Each row is a point. The window is the flat piece filled in between its corners: a triangle in 3 columns, a solid with four corners in 4, and so on. A path goes straight from each point to the next, and from the last back to the first. List the points from which the path goes on through the window.
In the rows, zero is written as 128.

Window (4 x 4):
[[119  95 167 119]
 [178  73  92 128]
 [ 84 151 114  97]
 [130 202 154 109]]
Path:
(1): [137  92 165  60]
(2): [103 112 154 161]
(3): [151 110 101 148]
(4): [170 107 121  94]
(5): [155  63 125  83]
(6): [131  74 129 145]
(7): [ 97 131 140 152]
(8): [112 115 144  89]
(9): [116 117 143  88]
(10): [ 97 126 133 143]
(11): [112  96 139 152]
(12): [144  86 147  60]
(13): [120  74 112  90]
(14): [107  82 110 149]
(15): [ 64 155 122 158]
(16): [107 138 120  76]
Through the window after points: 1, 3, 7, 9, 15

Window (8 x 8):
[[123 157 110 169 153 119 141 122]
 [115 206 139  90  61 178 103 144]
 [197 136 140 107 200 124  67 127]
 [161  98 188 127 157  90  49 140]
 [110  85 115 101 187  97 128 100]
 [ 96  98 176 147  96 162 202 128]
 [195 121 140 128  83 115  67 148]
 [124 121 138 157  75 184  99 160]]
Path:
(1): [144  90 134 126 171  96 129 158]
(2): [136 131 139 130 173 119 136 210]
(3): [125 135 138 132 137 133 110 100]
(4): [139 129 156 130 101 153  92 108]
(5): [137 133 146  94 103 148 121 212]
(6): [159 129 149 126 118 127 107 185]
(7): [163 126 164 142 118 153  79  67]
(8): [124  96 134 115 166 112 110  93]
(9): [119 102 118 101 169  90 134 167]
(10): [122 116 150 138  99 158 128 168]
(11): [128 116 153 155  98 163 115 110]
(12): [147  89 141 147 159 107 107  92]
Through the window after points: 8, 10

Window (11 x 11):
[[ 95  85 139  40  80 131 166 123 132 104 161]
 [123 116 156  82 165  96  94 153 168 138 140]
 [135 158 126  85 160 103 128 131 106 206 123]
 [173 125 189 109  72 105 134 145 118 111 141]
 [ 99 191 125 113 117  79 118 131 156 160 138]
 [ 91  95 178 101 125  80 144 118  94 101 158]
 [186 141 123 151 136 180 137 181  70  46 176]
 [175 144 177 184 138 240 166 144 110 112 179]
 [107 136 141  87 107 129  64  99 124 156 144]
 [164 128 119 121 145 119  98  39 185 144 115]
 [181  97  70 230 135 203 114 190 103 121 167]]
Path:
(1): [180 143 125 136 126 132 119 113 148 141 211]
(2): [151 140 125 124 128 158 111 134 126 128 110]
(3): [127 139 149 124 124 151 133 169  98 117 111]
(4): [154 145 155 125 126 139 131 138 128 154 246]
(5): [139 134 142 105 127 130 100 117 120 159 176]
(6): [120 140 144 109 121 146 108 123 121 139 118]
(7): [134 124 146 144 118 168 133 146 120 108  85]
(8): [184 118 130 144 120 134 116 133 127 137 214]
(9): [155 121 144 105 114 120 135 130 119 138 203]
(10): [110 120 140 111 117 140 149 151 127 108  79]
(11): [102 119 161 116 128 137 129 125 137 133  73]
(12): [131 119 144 114 120 112 132 119 129 155 190]
Through the window after points: 5, 7

Window (14 x 14):
[[140  81  91 138 130 117  50 107 165 166  78  71 160 140]
 [154 118 188 122  53 126 120 167 117 147 113 116 115 146]
 [194 133 154  72 106 161 119 139 104 149  86 150 107 118]
 [ 78 108 186 118 173 125  72  79  89 147 228 187  78 136]
 [182  70 104 191 114 136 112 130 146 116  62 112 151 116]
 [174 155 160 142 108 166 114 124 167 165 159 132 125 134]
 [125 113 121 110  75 171 153 124 112 178 150 145  93 133]
 [167 137  91 158  87 148  85 108 103 116 108  83 182 145]
 [127 153 116 112 118 118 125 165 143 124 114 151 113 142]
 [123 185 180 139  72 176 145 107 121 154  76 130  95 129]
 [101 118 167 117 154  64 109  57 103 192 208 199 138 126]
 [193 115  75 177 105  88  74  85 139 135 101  70 103 142]
 [173 109  84 196 144 114  64 145 103 187  88  98 144 152]
 [ 90 118 178 112 202  90 134  84  88 173 229 122 111 104]]
Path:
(1): [128 126 133 122  90 128 107 119 113 167 140 122 104  82]
(2): [145 137 113 154  88 140  82 150 142 146 122 123 132  60]
(3): [165 113 133 122 108 131 126  88 106 143 101 137 124 228]
(4): [149  99 162 112 146 135 162  97 108 140 122 122 125 204]
(5): [128 147 142 133  96 126  84 105 126 158 144 147 118  74]
(6): [132 125 135 136 108 136  88 130 115 164 146 131 119  98]
(7): [142 112 149 127 147 135 151 103 117 159 128 130 128 205]
(8): [153 132 137 122 133 142 131  94 138 151 134 146 120 185]
(9): [134 143 145 139 101 133 102 138 127 154 138 132 120 101]
(10): [159 145 122 140  88 121  80 142 130 153 137 130 118  62]
(11): [148 106 161 140 133 134 136  96 131 153 126 115 127 215]
(12): [133 121 143 135 124 153 131 102 118 153 141 145 106 176]
Through the window after points: 8, 10, 12

Window (14 x 14):
[[ 81 140  96 103 150 186  58 174 147 131 111 179 140 135]
 [137 106 144 168  68  76 159 123  90 171 160  63 127 150]
 [143 128 170 180  85 101 151 134 165 187 145 142 129 175]
 [131 190 137  67 162 109 103 152 157 104 148 151 102 127]
 [128 124 133 167 103 135 120 189 123  77 105 173 162 164]
 [153  89 140 145 128  73 188 102 138 167 175 107 183 149]
 [182 123 159 159  93 130 210 116  79 190 140 118 147 158]
 [136 136 139 186 110 130 148  98 109 136 203 141 132 157]
 [185 125 121 156 126 186  46 183 148 105 120 141 157 168]
 [131 120  99 123 134 184  82 129 176  72  82 161  99 154]
 [101 169 162  90 112 169 120 134 176 101 145 115 158 128]
 [143 105 161 114  97 156  42 133 122  98 103 192 153 159]
 [140  72 180 125 109 132 164 163 125 144 184 122 117 169]
 [ 85 162 187 109 210 154  76 143 161  92 106 133 118 111]]
Path:
(1): [111 144 148 118 159 140 111 130 133 118 137 129 141 203]
(2): [143 124 159 173 108 133 123 135 156 133 144 152 116  58]
(3): [166 107 150 167 104 127 140 127 130 140 145 124 133  89]
(4): [125 136 161 131 122 117 145 137 119 139 145 123 144 216]
(5): [131 125 154 114 129 137 120 142 127 127 143 122 133 195]
(6): [149  94 151 159 106 141 131 161 144 130 158 140 127 106]
(7): [125 124 120 126 123 159  92 153 147 124 123 163 134 121]
(8): [ 89 157 137 102 160 163  88 146 122 120 123 144 138 231]
Through the window after points: 1, 5, 7

Window (14 x 14):
[[171 159  94 170  89 123 146 101 119  92 173 126 147 150]
 [193 186  52 142 161 123  84  69 145 107 121 170 158 122]
 [154  85  83 104 158 114 108 134 136 166 106 154 139 126]
 [101  94 123 137 131 112  90 150 183  93 143  75 117 164]
 [193 162 155 150 129  95 129 113 171  89 132 186 133 179]
 [106 171 114 175 114  69 134 157 198 116 122  72 101 145]
 [ 85 122 110 102  97 176 106 119 109 137  76 111  81 112]
 [164  78  75 145 176 175 172  71 198 169 125  85  57 143]
 [143 100 104  65 113 161 140  69 156 109  67 155 151 128]
 [139 143 138  91 147 138 209 132 157  97 158 119  77 166]
 [138 101 140  60 130  51 144 100 101 134 173  49  49 130]
 [153  65 111 153 141  99 152 130 105  38 126 132 116 145]
 [147 112 210  71 165 149 183 111 156 103  91  73 127 152]
 [150 161 102  63  74 162 111 166 168 155  79  87  70 120]]
Path:
(1): [163 131  94 140 134 112 139 108 133 107  92 124 103 206]
(2): [165 119 137 128 137 124 138 116 172 106 142 143 115 122]
(3): [151 114 157 112 128 137 130 141 173 101 131 129 118  83]
(4): [140 140  96 115 127 114 146 121 142 121 100  91  99 182]
(5): [145 135  68 112 143 119 127  99 124 129  94 100 130 205]
(6): [156 130 110 131 130 112 105 109 162 124 116 124 122 106]
(7): [159 126 127 129 135 127 133 114 169 115 128 140 108 117]
(8): [144 145  97 117 124 128 124 103 114 125  86 126 118 235]
(9): [142 145  95  90 115 143 139 103 133 120  81 112 114 187]
(10): [143 109 121  92 111 144 128 118 173 119 105 131 116  92]
(11): [147 112 141 118 143 135 158 119 156  98 136 114 103 124]
(12): [145 119 104 102 141 118 164 120 131 112 100 104 107 196]
Through the window after points: 1, 3, 7, 9, 11

Window (14 x 14):
[[249 120 131 128 170 133 122 115 131 151 147 103 171 172]
 [115  82 195 125 108 116 136 156  69 103 168 122  77  92]
 [ 96  67 186 121  92 114  85 155  71 126 142  62 120 135]
 [100  96 140 135  70 102 110 188 128 138 186 133 102 127]
 [196  78 119 181 108 104 121  78 122 129 112 103  94 152]
 [100 107 172 126  38 150  86 129  71  99 164 132 104 113]
 [116  29 146 120  87 141 103 183  50  88 171 127 127 132]
 [185 159  75 140 115  89 160 117 122 114  91 105 131 141]
 [155 100 150 166 184 130 115 144 158 100 149 130 214 138]
 [173  91 120  82 106  84 115  82 141 112 104 123  98 143]
 [155 102 121 113  77 148 175  95 143 123  90  95  67 170]
 [213 130 115 153 200 124  88 145 173  63 166  77 157 163]
 [170 138 117 154 200 135  77 167 142 119 115 143 138 161]
 [152 104  95 135 198 140 103 101 123 125 176  92 147 142]]
Path:
(1): [190  97 116 137 139 137 120 131 140 133 103  95 138  94]
(2): [161 101 122 145 131 130 114 138 135 112 135 113 144 120]
(3): [154 104 141 133 141 102 125 129 119 106 139 123 152 165]
(4): [144 131 113 134 135 101 137 122 104 118 141 123 126 169]
(5): [176 103 120 138 120 123 123 128 130 112 123  95 125 108]
(6): [173  86 109 121 135 176  88 146 151 122 123  94 137  86]
(7): [136 113 144 154 143  72 135 115 103 120 183 127 134 195]
(8): [152 117 141 132 149 108 108 121 108 108 162 117 140 184]
(9): [173  79 130 137 130 147 115 145 123 133 123 100 105  79]
(10): [169  92 107  97 115 148  98 142 109 109 118  82  99  75]
(11): [128 101 150 152 116 103 131 134  97 120 165 130 113 187]
(12): [163 107 130 160 134 104 120 114 125 103 145 118 138 170]
Through the window after points: 2, 4, 6, 8, 12

Window (14 x 14):
[[169 102  53  89 100 171 154  99 195  98 163 115 100 108]
 [ 60 120 132 173  74 109  93 142 143 167 165  77 118 142]
 [ 76 155 153 189 106 153 134 109 170 103 118 206 182 110]
 [ 85  52 119 174  73  81 165 152 164  70 197 100 160 122]
 [117 106 149 132  75  72 116 105  80  76 127  93  84 151]
 [103 106 168 154 116  42 149 149 126 164  95 155 125 143]
 [164 166  89 113 179 140 103  54  84 133 116 160 161 125]
 [114 152 158 140 102 153 125 152 140 116 116  58 179 129]
 [153 105  72 164  64 132 138  94 144  90 131 115 187  98]
 [144 202  62 107 124  49 139 125 108 121 130 163 101 149]
 [112 158 118 106  62 185  52 180 147 169 196 122 141 124]
 [153 130 125 161 171  67 115 188 206 110  82 168  82 144]
 [145 145 103 156 126 139 143 140 112 114 114 160 106 171]
 [165 152 178 187 148  80 138 141 165 139 126 170  82 141]]
Path:
(1): [108 121  95 147 119 111 133 140 109 118 149 140 102  78]
(2): [135 118 115 138 100 101 130 113 155 111 142 140 130 157]
(3): [141 152 118 146 118 117 128  96 147 122 130 157 148 181]
(4): [131 146  93 135 143 123 123 144  84 120 118 135 104  77]
(5): [129 133 120 174 131 122 132 141 112 118 139 131 102  83]
(6): [148 133 134 153 104  98 130 120 173 127 127 145 133 163]
(7): [126 139 155 123  95  99 105 143 178 143 137 140 133 203]
(8): [104 136 128 157 132 112 119 163 123 127 134 128 102  96]
(9): [131 148 158 185 153 122 147 155 114 112 127 114 103  55]
(10): [137 126 132 138  88  91 115 126 183 136 144 153 138 204]
(11): [138 120 147 128  96  84 114  94 179 126 130 112 147 211]
(12): [129 131  98 155 121 104 127 160 113 121 127 127 101  97]
Through the window after points: 3, 5, 9

Window (14 x 14):
[[157 132 198  72 159 127 133  69 130 145 144 119 123 134]
 [140 106 142 145 144  45 116 222 136 140 169 150 194 104]
 [139 127 111 157  49  76 227 189 126 138 103 118 157 118]
 [196 180 159 125 139 114 133 113  81 155  53 141  92 151]
 [116 127 141 132 144  78  43 111 139 204 154 108 138 168]
 [164  95 161  50 152 164  88 134 136 109 149  85 139 179]
 [139 115  72 133 180  77 163  98 189 147 112 188 113 101]
 [131 134 132 183 100 125  73  97 147 101 123 159 182 127]
 [ 95  82 161 132 178 140 111 137 186 127 124  79 100 153]
 [138 169  95 143 166 138 134  63 115 159 153  96 158 114]
 [181  74 176 152  95 103 146 166  89 128 116 128 236 159]
 [121  84 104 111 160 115 107  80 146 107 106 113 110  83]
 [161  77 146  99 145 144 132 175 133 156 105 197 128  86]
 [103 129 137 117 148  67 161 142  78 148 148 195 193 143]]
Path:
(1): [168 127 158 129 145 116 134 127 108 137 125 144 119 132]
(2): [127 127 141  74 141 118 120 125 158 171  59 131 148 121]
(3): [ 91 148 132 120 135  82 105 139 151 148  94 114 162 113]
(4): [185  98 118 146 143 124 154 113 114 132 186 162 125 136]
(5): [150  93 115 120 152 129 142 142  87 152 163 144 114 122]
(6): [137 129 163 104 156  94 113 128 177 148  97 112 172 122]
(7): [134 122 130  87 141 103  78 136 162 152 124 120 192 117]
(8): [126  97 127 211 127 128 168  79 103 103 155 150 101 129]
(9): [164 122 127 138 145 106 123 126 106 140 141 136 131 128]
(10): [143 133 155  90 110 118 128 122 141 140  92 127 179 146]
(11): [141 132 148 101 124 104 146 146 134 148 105 136 173 116]
(12): [138  99 106 158 132  90 147 141 128 122 158 126 125 136]
(13): [131  64 113 133 163  60 145 128 109 115 181 150  67 155]
(14): [163 162 163  95 120 143 111 117 143 163  91 120 206 117]
(15): [119 112 111  51 129 108 126 179 146 136  79 104 219 129]
(16): [137 108 149 186 129  95 150 134 140 133 151 131 100 122]
Through the window after points: 1, 11, 15
